Each point is reached from the start by the listed moves, each made once or not at all, plus a little noise. Is the number of moves made odd or even? Then give how often each move was made.

Moves:
(1): [ 30  -6 -34  41]
(2): [-11  30  51  69]
Start: [  7   4 -32 -33]
Points:
[ 22  29 -11  79] -> even (1, 1)
[-5 32 21 30] -> odd (0, 1)
[ 36  -9 -61  10] -> odd (1, 0)

Moves:
(1): [ 17 -18 -31 -46 -16   6  26  19   3]
(2): [ 15  25   7 -25 -10  21   3 -41 -75]
(3): [  3 -33   6  11   1  15  -4 -31  20]
(4): [ 22   2 -52  60 -40  -5   3 -21   8]
(5): [ 42 -20  -5 -20  44 -24 -25 -16  -9]
(6): [-43   0 -16 -11  -3  52 -10 -30  44]
Start: [  4 -12  21  13   1   5  -6   4  34]
Points:
[ 36 -60 -22 -76  15  76 -14 -94  16] -> odd (1, 1, 1, 0, 1, 1)
[ 60 -33 -49  14 -65  44  22 -66 -12] -> even (1, 1, 1, 1, 0, 0)
[ 61 -11  23 -35  38   1 -28 -51 -47] -> even (0, 1, 0, 0, 1, 0)
[ 69 -30 -37  56   5 -28 -24 -32  32] -> even (0, 0, 0, 1, 1, 0)
[ 40  10 -30  49 -48  22  -3 -56 -34] -> even (0, 1, 0, 1, 0, 0)
[ 79 -58  -4 -63  20  23  -5 -62 -29] -> even (1, 1, 1, 0, 1, 0)

Moves:
(1): [  8  15  -1  -1 -21   1  18 -17 -19  12  20 -11]
(2): [ -4  13  24 -13  13  13  -9  13  -7  19 -14  -8]
(3): [ 14  17  -3   9 -12 -12  15   2   4   0  -9  16]
(4): [-21   7   7  10   9  -4   3   2  11   1   7  20]
(5): [ -5 -20   5 -10  17  -4  17 -12  -5   7  -3  -5]
(6): [12  1 25 -3  4  5 -6  6 16 20  4 -3]
(7): [ -1  -5 -21  11   2  16  28   2  12  -8 -12  -5]
(8): [ 26  -3 -35  24  28  -9 -15  15 -16 -15   9  11]
(9): [ -7  17  -7  -8   1 -21  -8 -20  -1   6   3 -24]
(10): [-18 -14   7  -3  -5 -13  -4  -6 -10  36  -1 -13]
(11): [  8   8 -10 -18 -12   8  14   8  14   8  17  24]
(12): [  9   4   9  -6  -2  30  -9 -13  10  14 -12  31]
Start: [  9 -28  -8   2 -21  28  13  12  -6  -1 -24 -12]
Points:
[ 39   7 -48  -8  10  64  15  19   5  20 -40  16] -> even (0, 1, 0, 0, 0, 0, 1, 1, 1, 0, 1, 1)
[  6 -20 -25  18  15  -3  12 -21 -13  46 -28  30] -> odd (0, 0, 1, 1, 1, 0, 0, 1, 1, 1, 0, 1)
[ 28 -28  -8 -10 -49  28  95 -11   7  71  -9  -6] -> odd (1, 0, 1, 0, 1, 1, 1, 0, 0, 1, 1, 0)
[ 29 -40   4  15  37  49   1  11   7  19 -21  41] -> odd (0, 0, 0, 1, 1, 1, 0, 1, 0, 0, 0, 1)
[ 57  40 -38  -9 -24  11  29  14 -31  25   2  -2] -> even (1, 1, 1, 0, 0, 0, 0, 1, 1, 0, 1, 0)

Moves:
(1): [ 19  -4   2  -3  14  13   3  -6   4   9   0   1  -6   5   3   4  -1  -2
 -11 -13  -3]
(2): [ -1  10   0  -1 -16  10 -12  -3  -9   6 -10 -15  13   5   9 -18 -13   4
  -8  -7  -6]
(3): [-15   1  28  10   0   5  18   2   2  -3  -5 -17   2  16  -8  -8  -4  20
   4  -5  -8]
(4): [  3   6  -5   8  14   2  -1 -13   7 -10 -14   1   7   5   8  -5 -13  -3
   7   4  -9]
(5): [ -8   9   7  -1   9   0  -4   2   5  -2   6  -2   6  -5   6   4   3 -11
   1  18  -1]
(6): [  1  -9 -10  -3 -14  -7   0   9  -3  -2  -1  -9   9  -3  -2   7   0   2
 -11   4  -1]
(7): [  4  -4   3   2   3   5  -1   3 -13   1  -5   5  11  -3  11   0  -6  16
   4   9   6]
(8): [ -3  -1   5   4   2  13   3   8   6  -9   2   5 -13  -8 -10  -8  -2  -4
   6   5   2]
(9): [  8 -16  -4  -3   6   3  13   6  22  12   3 -10   5 -14  29  -4   4   8
  18   9  15]
(10): [ -5  -5   4   1   0  13  -7  -6 -14   7  -1  -9  -1  10   5   4   0  -4
   0  -7 -35]
(11): [ 14  -1  -7   0  -6   0  -5  -3  -8  -4  31  -7  -7   3  -1  -7 -14  -3
   0  -2 -13]
(12): [  2  -6  -4  -2   2   5  -8  -6   0  -4   2   6   5  -8  -5 -14   6   8
   1   0   4]
(13): [ 7 -3  4 12  0 -6 -3 11  1 14  4 -5  3  2 -3 -3 -6 -4  5  5 -4]
(14): [  4  -4   2  -4  -2   4 -13   1   7  -8  10   7   3  12  -3  -3  -1  -7
   9   2  15]
(15): [  6   4  12  -7 -14  -3  -8   2   1  -2   0   3  -1  -5   2  17 -12   8
  -4 -13  -8]
(16): [ -7  -5  -8  14  -2   7  14 -13   6   7  11   4   6   4 -11   5  -8  13
   4   9   8]
(17): [ 12   8   2   4 -10  12   2  -3   7   1   1  -3  -4   1  -1  -4  16   9
   7   5  -9]
(18): [ -7   5  -2 -27  13   7  -3   2   7   4   1  -5  -8  -5  -6 -10 -18  11
  19  20  -1]
(19): [  8  -5  14 -12  -2   3   6  -9  -6   2  -7  -4   2 -12  -5   1 -22  -6
  17   1  -5]
(20): [ -4 -16  17 -10 -17   5  -7 -18  -4  15 -12  12 -22   7  18   3  -1  -4
  -7  12  -3]
Start: [ -2 -13  10  -4  16  -5  -5  18 -10   9  12  -4 -14   3  -2   7   9   6
  -9   8  -4]
Points:
[ 24  -5  36 -12  -2  25  -4  14 -23  17   8 -64  14  14   0 -41 -70  53
  35  42 -54] -> even (0, 1, 1, 1, 0, 1, 1, 0, 0, 0, 1, 0, 1, 0, 0, 0, 1, 1, 1, 0)
[ 11 -15  55 -23  29  65  -8 -13   3  -1  -3 -13   7  10 -17 -34 -85  65
  37  19  -9] -> even (1, 1, 1, 1, 0, 0, 1, 1, 0, 0, 0, 1, 0, 1, 1, 1, 0, 1, 1, 0)
[ 16 -19  22 -29  10  61 -41 -18 -27  -3  33 -12   4   3  -8 -32 -94  38
  45  29 -47] -> even (0, 1, 0, 1, 0, 0, 1, 1, 0, 1, 1, 1, 0, 1, 1, 1, 0, 1, 1, 0)
[-12 -50  14 -32  16  14   7  11  11  43  14 -10  -6 -16  41  11 -19  41
  20  89  19] -> odd (0, 0, 0, 0, 1, 1, 1, 0, 1, 0, 0, 0, 0, 0, 0, 1, 0, 1, 0, 1)
[  9 -66  41 -68  -9  37 -29   8   7  22   7  -8 -35 -22  22   1 -38  17
  38  40 -22] -> even (0, 0, 0, 0, 0, 1, 0, 1, 1, 1, 0, 1, 0, 1, 1, 0, 0, 1, 1, 1)
[ 28 -36  61  16  22  52 -14  -3   7  13  -6   7 -29  32   8 -31  -2  35
  15  32 -14] -> even (1, 0, 1, 1, 0, 0, 1, 1, 0, 0, 0, 1, 1, 1, 0, 0, 1, 0, 0, 1)
[ 18 -11   2  11  30  33 -10  -4 -17  27  39 -22  -6  20   0 -13 -40  41
  37  51 -63] -> even (0, 0, 0, 1, 0, 0, 1, 0, 0, 1, 1, 0, 1, 0, 0, 1, 1, 1, 0, 0)
[ 26 -52  46   5  36  37  14  20  17  19   4 -46  -2  17  12  -7 -36   5
  35  11 -36] -> even (1, 0, 1, 1, 0, 1, 0, 1, 1, 1, 0, 0, 1, 1, 0, 0, 0, 0, 1, 0)
[ 61 -39  13 -31  19  52   4   2  28   9  44 -15  -9 -15  12   1 -68  46
  55  47  -5] -> odd (1, 0, 0, 1, 0, 1, 1, 1, 1, 0, 1, 0, 0, 1, 1, 1, 1, 1, 1, 0)
[ 18 -30  77  -8 -61  38 -17   6 -37  31  14 -53 -32  19   2  -9 -49  24
  -1   6 -95] -> odd (0, 1, 1, 0, 0, 1, 0, 1, 0, 1, 1, 0, 1, 0, 1, 0, 1, 0, 1, 1)

Moves:
(1): [ 20  -9   5   9  -4   5 -12   3  -4  -3   8   3 -10  -4   9  -2  -5  -1
  -6  -3  -5  -3   3   2  -3   7  -1]
(2): [ 11   9   3   5  -6   1 -10  14   4  -1   2  -2  -5  -9   0   1   7   3
   0  -5   1   3  -8  -3   5  -5  -1]
(3): [  6  -2  -3   0  13  -8  -8   3 -27  16 -12 -13   1   3  -4  -3  15   2
  25   9   3  -6   0   0  -1  -4   2]
(4): [  0  -3   1   3   0  -3  -4   4  -4 -11  -6  -7   6   0  -2   9   4   0
 -17   3   3  -1  -9  -5  -2  -5  -5]
(5): [  1   3  -7  -6   2  15  -2  -2   8  11   9  -1  -8 -10  -4   3  -8  -8
   6  10 -13  -8  -2  -4  -4   3  -2]
(6): [  1  -3  -9   4   9  11   2 -10  -2   7   4  -5  -5  -1  10  13  -6  11
  -1 -13  -2 -19  14   5   3  -7 -11]
(7): [  0  13   2  11  -5   2   9 -13  19  17  -1   1   4  -6   4   2  -2   4
   3 -12  -2 -10   3 -22  -9   6   5]
(8): [  1   2  10  -1 -10  -9  -2  20   1  -3   3  -2   3   4  -4  -2  -5  -2
 -14  -7   3  -4  -5  -1  -6  -3  -7]
(9): [-3 -7  7  2  1  4 -1  3 -3 -5  6  8  4 10 -7  3 -1 -4 -3 -8  8 -1 -4 -8
  5 -4  4]
(10): [-14  14  -8  -3 -13  16  -8   0  16   3   1  -5   8  -9  17 -10  -3  -2
   1   0  13  -5  -4   7  -4  12 -12]
(11): [-14   4   3  -7  -1  -3   0  10   0  -7  -9  11  -2   1  11  12 -12  -3
   7  -2  -9  -1  -3 -12  -3  -4  10]
(12): [  6  -7  -1  20   2   8  13   3 -18  -3   4  17 -16   2  -9   0  14   0
  -5   5   5  -1   0   7 -13   5  -6]
(13): [  0   9 -13  11  -2 -15  -6   1  -6   5  -2   6  13  10  -5   8  -8   5
   0   5   0  19   1 -15  -4 -20   2]
(14): [ -5  19   5  17   1  -6  -4   5  -2  -9  12 -12   4   9   3   4  11  -3
   1   3  -5   9 -13   6 -15  -6 -10]
(15): [  1  -8   4  -8   0  18   6  -9  20  -2  -4  10  17  -1  -5   9 -10 -16
   8 -16  -6  19   2 -13  -6  17  -9]
(16): [-16 -10 -13  -7   5  -9  21   5   7 -10   5  -1   5   2   8   0 -10   4
   7   1   5   0 -18   8   8 -19  -4]
(17): [ -5   9  -9   5  -5 -13  -4  10   1  -3   4 -11  10  -3   2   0   9  -1
   1  -9   2  -5   2  -2   2  -2   3]
(18): [  0   5  -6   4   7 -10  -3  -1   7  13   3  -3  -8   1  11   9   7  -2
  -1  -3   2   0  10   1  -3   7   1]
(19): [-10 -17   4  -5   8  -2   6  -2  -7  -3   1  -3   1  -1 -11   2 -11   3
   8   2  -6  16  -9  -4  23   8 -15]
(20): [ -7  -8   5 -10  -9   6   1   8   4  -8   1  -9   3   0   2  -7  12   9
   4   9  -2   0  -1   2   0   2  -2]
(21): [ -7   7  -5   0  18   1  -4   5  -4  -8  10  -8  10 -10  13  -9  -1   4
  -4 -16  13  -2  11 -10  -5  -1  -5]
(22): [-13 -18   3  11   0   0  11  -8  -4  14 -10  -7  -1  -8  -1  -7   7   1
   1   0  -7   9  -1   3  10 -27  11]
(23): [  7  10   7  -2  -8 -11   2  10 -11   0   4   0  -5  -9  11   4   2 -16
  -4   6   7  -6  13  -1   2 -12 -17]
(24): [ -1   5  11   3  -1  -5   3  14   4  -9   3  -8  13  -5  -3  -6   0   4
   6  16  11 -10   8  13 -11   6   1]
Start: [-14   6 -24   9   2  13   8   8 -11  -8   8   2  29 -14   6  -3   6   1
   0  -1  -4 -22 -14  10  -2  11 -21]
Points:
[-55  16 -33  60   9  16  17  29  -8  20  19  12  34 -29  36  21  -9  19
  -8 -56  14 -18  -9 -43  -1 -19 -46] -> odd (0, 1, 0, 0, 0, 1, 1, 1, 1, 1, 1, 1, 1, 0, 0, 0, 0, 1, 1, 0, 1, 1, 0, 0)
[-21  11 -23  31  13  -9 -22  42 -49  -3   9 -16  45 -20  45  36 -12  -4
  19  10  20 -39   5  -6   1  -5 -61] -> even (1, 0, 1, 1, 0, 1, 0, 0, 1, 1, 1, 0, 1, 0, 0, 0, 0, 1, 1, 0, 0, 0, 1, 1)
[-30  38 -28  31  -7   0   4  40  -2  55  19 -59  36 -68  35   5  17  -4
  35  -8  10 -64   8   0   9  -6 -64] -> odd (0, 1, 1, 0, 1, 1, 1, 1, 0, 1, 0, 0, 0, 0, 0, 0, 1, 1, 1, 0, 0, 1, 1, 1)
[-34  45 -60  65  16  24   2  26  21  19  41 -51  85 -58  52   1   1  11
  48 -33   6 -34 -16 -18 -32 -29 -54] -> odd (1, 1, 1, 0, 1, 1, 1, 0, 0, 1, 0, 0, 1, 1, 1, 1, 1, 0, 0, 0, 1, 1, 0, 1)
[-54  56 -36  28   6  29 -13  39  -4  10  32 -25  64 -13  43  12  -4  18
  25 -21   3 -50 -17 -44 -40 -17 -46] -> even (0, 0, 1, 0, 1, 1, 1, 1, 1, 1, 1, 0, 1, 1, 0, 0, 0, 0, 0, 1, 1, 0, 0, 0)
[-54  -2 -40  46  30   9  25  43 -52  -7  27 -56  24 -43  54   2  56  16
  15  -1  25 -25 -26  23  11 -40 -95] -> even (0, 1, 1, 1, 0, 1, 0, 0, 0, 1, 0, 1, 0, 1, 0, 1, 0, 1, 1, 1, 1, 1, 1, 0)

Moves:
(1): [  1   7   3   6   0   6  -2 -19   7  -2  11  -4   8 -12   0   2  10   4
   7  -1  -1   3 -12   8  -9  -8  14]
(2): [ -5   3   7   6  -2 -14  11   0  -1   1   9  -8   6   8   6   4   2  -7
  -1  -4  -4   8  -3  -7  -1   6  -1]
(3): [  8   5   7   2 -10 -17  14   4  14   7  -5 -18  -1  -5   0   8  -4  -5
   0  -4  12  -2   3   0   0  -8   2]
(4): [ -4  -3  -7   5   3   3  -5  -1  12  -3  -6  -1  -7  -2  39 -11   7   0
 -10   0   2   1  22   8  19   6   8]
(5): [  2  12   9 -13 -13  10 -13   2  -1  20  -7  -2 -21 -13   6  -5  -6  -1
  -9   1   2  13  -4   2 -15 -15   4]
(6): [ -3  -7  -4   7   9  -2   1   3  -2   7  14  -5   1  -5   3   6   5  -7
   2   2   0 -12  -1  -8   5   7  -4]
(7): [-3  4  2 14  7  8 -1  0  1 10  0 -9  1  2 16  0  5  1 -1 10  7 -2  2  5
 -5  8 -2]
(8): [ -2   1   6  -5   9   1  14   4  -3  -4 -22   5   8  -5   3  -6  -9  -2
  -7 -15 -14  20   3  -7 -14  -2  -8]
(9): [  3  24   5 -17  -7   1   4   3  -2   4  -1  -2   2 -11 -10   0 -17   0
  10   4 -13  12  -1  -8 -14  -3  -6]
(10): [ -8  -1  -7  -5  -6 -12   9  -4  -2   0   3   1  -3  -3 -17  -3   1 -10
  -3   0   0  12   1   5   0   4  -2]
(11): [  8  11   7  19  10 -22   7   3  13  -5 -14   4  -8   6  -2  -8  -7  23
 -12   7 -11  -4 -13 -12  -6   3   5]
(12): [ 21  -5 -10  -9  -5  -8 -11   0  -5  10  -8 -17  -3  17 -16  16 -21  -9
   5   6  15   3  -7 -13 -15 -22 -31]
(13): [  6  10  -6   2  17   6  10 -12   8 -11   1  28  10   4   9  -3   5  -4
  -3   7   3  -4  -2  -6  11   6   2]
(14): [-13  -6   2 -11  17   7   7  11  -3   8  -3  -1   9   1 -11  13   0  -9
  -7  -3 -15   5  12 -15   7  -1   6]
(15): [ -6   0  10   3  -2   4  -2   5   3  -5  15  -2  -1   4  -4 -10  -4   6
  -5   0 -11  -9   3   3   9 -13   5]
(16): [ 17   9  -7   9   4  -1 -17  -1  -4   1  -4  10   6  13  -2   4   1 -20
   5  -4   8  -6  -2   0   3   6  -4]
(17): [ -2  -4  -4  10  -1  20   7   4  -1  -2  -9  -4  -3   0   4   4   4  -8
 -15  -2  -3  -5   2  -7  -1  -6  -4]
(18): [-19  -5   0  -4   0   2 -20   0  -3  -2 -10 -17  15  -6   4   4   2  -6
   6  -6   5  10 -24   2  -3   0  14]
(19): [  1   3   2  12   3   0   3 -15 -16  -8  -8   5 -11   5   8  10  -5   0
 -10 -15   7 -11  -1   5  11   0   2]
(20): [ 8 14 -7  0  8  6  3  3  3 -3 -7  0 -2  4  2  4 -1 -4  2  4 -1 -1 -7  3
  4  3 -3]
(21): [ -9  -9  -9  -3   7  12   0   0   3   2   9 -10  -7  10 -13  -4 -16  11
  -3  -9   2 -21   0   3 -18  -2  -8]
(22): [ -1   1  -6   8   3   3  -1   8   6  13   2  -9  -5   0   1  -2  -2   8
  14 -12   4  -8  -7 -13   3  -2  -8]
(23): [  8  -2  12 -12   3   8   3  -8  -6  -7  -7 -17  -7   3 -14  -4   4  -6
 -12 -19  14   7 -15  -8   4   7   3]
(24): [  5  11 -17  -1  -5  -8   4  19 -15   8  -3  -9  20  -4  17  12  15  12
  -8  13   1  -2  15   5  17   4  -2]
Start: [ 12  -1   9  -1  10 -10   3  -9 -21  -5  -2  -1 -11  26   3   4  10  -6
   3   4  -2 -18  -5 -11 -17  12  -9]
Points:
[ 47  37  -1  44  38 -31  16 -35  -6 -14 -67 -46 -19  74  41  28   7 -61
 -44 -14  49 -11 -49 -37   4  25 -20] -> even (0, 1, 1, 1, 0, 0, 1, 0, 0, 1, 1, 1, 1, 0, 0, 1, 1, 1, 1, 1, 0, 0, 1, 0)
[ 55  65   4  20  25  -6  19  37  -4  51 -46 -95 -32  48  37  12 -33 -15
 -42 -20   8 -26 -15 -64 -41 -11 -64] -> even (0, 1, 1, 1, 1, 1, 1, 1, 1, 0, 1, 1, 0, 0, 1, 1, 1, 0, 0, 1, 1, 1, 1, 1)
[ -7  56  -1 -23  28  30 -19  15 -53  37 -24 -63 -14  32 -15  24 -14 -25
 -18 -31   6 -19 -34 -20 -15   7 -10] -> even (0, 0, 0, 0, 1, 0, 1, 0, 1, 1, 0, 0, 0, 1, 1, 1, 0, 1, 1, 1, 1, 1, 1, 1)
[ 32  74  25  -5  -5 -51  18 -24 -19  19 -26 -68  -9  20  -8  26 -19  -1
 -18 -22  19   9 -72 -48 -25 -28  -8] -> odd (1, 1, 1, 0, 1, 0, 0, 0, 1, 1, 1, 1, 1, 0, 1, 0, 0, 1, 1, 0, 0, 1, 1, 1)
[ -1  13  -6  35   5   4  18   9  -8   5  20 -41   7  20  65   4  42   7
 -14  -2 -15 -30  15 -14  19  -1   3] -> odd (1, 1, 0, 1, 0, 0, 0, 0, 0, 0, 0, 0, 0, 0, 1, 0, 1, 0, 0, 0, 0, 1, 0, 1)
[ 11  47  -5 -40  18  15  21  -8 -28  18 -19 -45 -21 -13  18  -7   2  -9
 -25 -16 -11  16  -3  -6 -38  11 -14] -> odd (1, 0, 0, 1, 1, 1, 0, 1, 1, 1, 0, 0, 0, 0, 0, 0, 0, 0, 0, 1, 1, 0, 1, 1)
[ 47  23  -2  18  21 -24  -3 -17 -13   6 -28 -53  -8  37  43  13  22  18
 -27  21  24 -13 -14 -20 -13  11 -13] -> odd (1, 0, 0, 1, 0, 0, 1, 0, 0, 0, 1, 1, 0, 0, 0, 0, 0, 0, 0, 0, 0, 0, 1, 1)

Moves:
(1): [  5  -6  -5  -2  -5   8 -12  -1  -8 -12   0   7 -29  -2  11  -5   4 -10
  25   8  -4   0  -4  -4  -3   4   3]
(2): [ -7   1 -11   1  -9   4  -5  -9   4  13 -14 -11  37  -4   8 -15  19  22
  10   0  -3  25  -7  -7  10  -2  34]
(3): [ 16  -6   5   1   5  10   2   6  -8   0   0   8  -3   0  13 -18   9   0
  -2  -4  -4  -3 -10  -7  -9  -6   6]
(4): [  4   7   0   7   4  -2  21 -11 -10 -19   3   2   6  -3  11  -1  -7  -2
  -6  11  -1  12   2   5   6   1  -7]
(5): [  3   5   3  -4  22  -9 -12   9   9  -3  12  -1  -2  -9  -4  11  16   8
   2   8 -10  -1 -14   5  -7   2 -11]
(6): [ -8   2   5 -17   5 -10   8  -5  -8  -2  -4 -11  -9  -1  -2  19   3  -5
 -14   8 -12   0 -13 -14  -4   5 -19]
(7): [-20  -1  -4  -9   8  -1 -26   9   1   8 -11  -2  17  -4  -2  -2   1   4
 -17 -10  26   5  -3   7   3  -7   1]
(8): [  1  -5   0  -3   0  -1  -5  12  -9  -9   1  -5  -5  -8  -2  -2   5   1
   2   0 -13  -7   5  -1 -10  -2  -4]
(9): [  1  -4   3   1  -3 -12 -12  11   7  -7  -5  -5 -12   1   2 -10  11 -15
  15   5 -17  11   2  10 -13   4  17]
(10): [  6 -11  -6  10  20  -1 -15  21   7   1  -2  -7  12   0   3  -7   0   3
  20   7  18  13  -7  -3  34  -6  -2]
(11): [ -5  -1 -12  15   0   3   7 -13  -4   0   0  13  -1   7   3  20  -5  -8
 -21 -11  10   6 -10   4  -1   0 -20]
(12): [  0 -17   1 -11   6  -6   0  -2 -12  -1  -3  11  -4  -2   0 -12  -4   0
  -2 -13  10  -6  -8  -8   1  -1   4]
(13): [ -2  10  -2  -9  13 -18   4   1   4  19   7  -5 -12   1  -4   5   7  -4
 -12  -7   1  -7  -5  -9  -4   7 -11]
(14): [ 29  -8   3 -22   2  -6   5   5  -1  -4  -9 -18   2  -2   0   4   1  14
  -8  24   5  11  -5  -8  -1  22 -29]
(15): [ -8  17  -4  12   8  -7 -15   8   4   4   3 -10  12  -2   0   7 -16   1
  -3 -13  13  17   1  -7  14   1   9]
(16): [-12   2  14   4  -2   0  -6   5  -1   1 -10   3   4 -12  -2  -4   1  -7
   9 -12  12   0  -6  -1   3 -11   5]
(17): [-10  13 -20 -16  15 -18  -1 -16   1   1  -5  -6  -8   0  -4  18   0  22
 -27   4 -10 -25  14 -13 -15   1   6]
(18): [ -9  -3  -4  -4 -10  -1  11   1  -3  -5  -3   6  13  -1  -2  -1   2   7
   0   9  -7 -12  -3  -3 -10  -3   6]
(19): [-21  -2   1  14   1 -20   8   2  14 -10   7  -6 -27  14 -11  -3  -8  -1
  11  -8  -6   8  -3   9  -3  -4  -5]
(20): [ 12  -5  -6 -23   3   9  -1   4   8  13 -13  -3   3   4   6   4  15   2
 -11  -7   9  -3  -8  10  -4  15  -4]
(21): [  4 -22   1  -3 -18   1  -6   8  -2   9   0  -7  -6  -2   4  -3  -4 -15
   5  -1   2   4 -16  11   0 -15  -9]
(22): [ -9 -15  -1  -7 -27  -9   3  -2 -12 -13   1   7 -14   0  13  14  -9  -7
 -13  -2  -5  -5  29   5  -9  -1   5]
(23): [ 12   9  -1  -6   7  -3 -11   9  -6   6   4  -9  -6   2  -7   0  24   2
   1   4  -1  -6 -25  -8   7  -6   2]
(24): [  1 -19  11  12  -1   1   0  14 -12   5   8  -6   1  -3   4  -2  -5  -5
  10   0   5  -4  -1  -3  -5   0  13]
Start: [  4  -2   8  13  13 -10   8   0  -2 -23  -9 -16 -31   4  17   9  -2   0
  -1  -3  -2   3  11  -8  24   6  -4]
Points:
[-15 -30 -24   6  15 -37   8  16 -46 -30 -21 -37 -18  -8  63  44  13  -5
 -14   2  10  38  -8 -32  39  26  -1] -> odd (1, 1, 0, 1, 0, 1, 0, 1, 0, 1, 1, 0, 1, 0, 1, 0, 0, 1, 0, 1, 0, 1, 0, 1)
[-22 -27  24   8  18 -48 -19  46 -36 -59 -42 -62 -24 -23  42 -22  18   3
  30  20  -8  67 -35 -32  -1   7  29] -> even (1, 1, 1, 1, 0, 1, 1, 1, 1, 0, 0, 0, 0, 1, 1, 1, 0, 1, 1, 0, 0, 0, 0, 1)
[ 26 -49  11  -4  43 -43  -9  46   5 -11 -21 -67 -42 -14  42  -6  38   5
  56  23  29  60 -64  -3  49  20 -26] -> even (1, 1, 0, 1, 1, 0, 0, 0, 0, 1, 0, 0, 1, 1, 0, 1, 0, 0, 1, 1, 1, 0, 0, 1)
[-19 -34  -9 -18  63 -48 -50  39  -8   6 -53 -31 -63   8  33 -17  76 -19
  11 -44  39  46 -95 -27  40  -1   9] -> even (1, 1, 1, 0, 0, 1, 1, 0, 1, 1, 1, 1, 1, 0, 0, 1, 0, 0, 1, 1, 0, 0, 1, 0)
[ 29 -32   6  -4  63 -73  -7  47 -26 -71  10 -31 -95  -8  47   3  -5   5
  16   8   3  34  -7 -27  32  22 -46] -> even (1, 0, 1, 1, 1, 0, 0, 1, 0, 1, 0, 1, 1, 1, 1, 0, 0, 0, 1, 0, 0, 1, 0, 0)
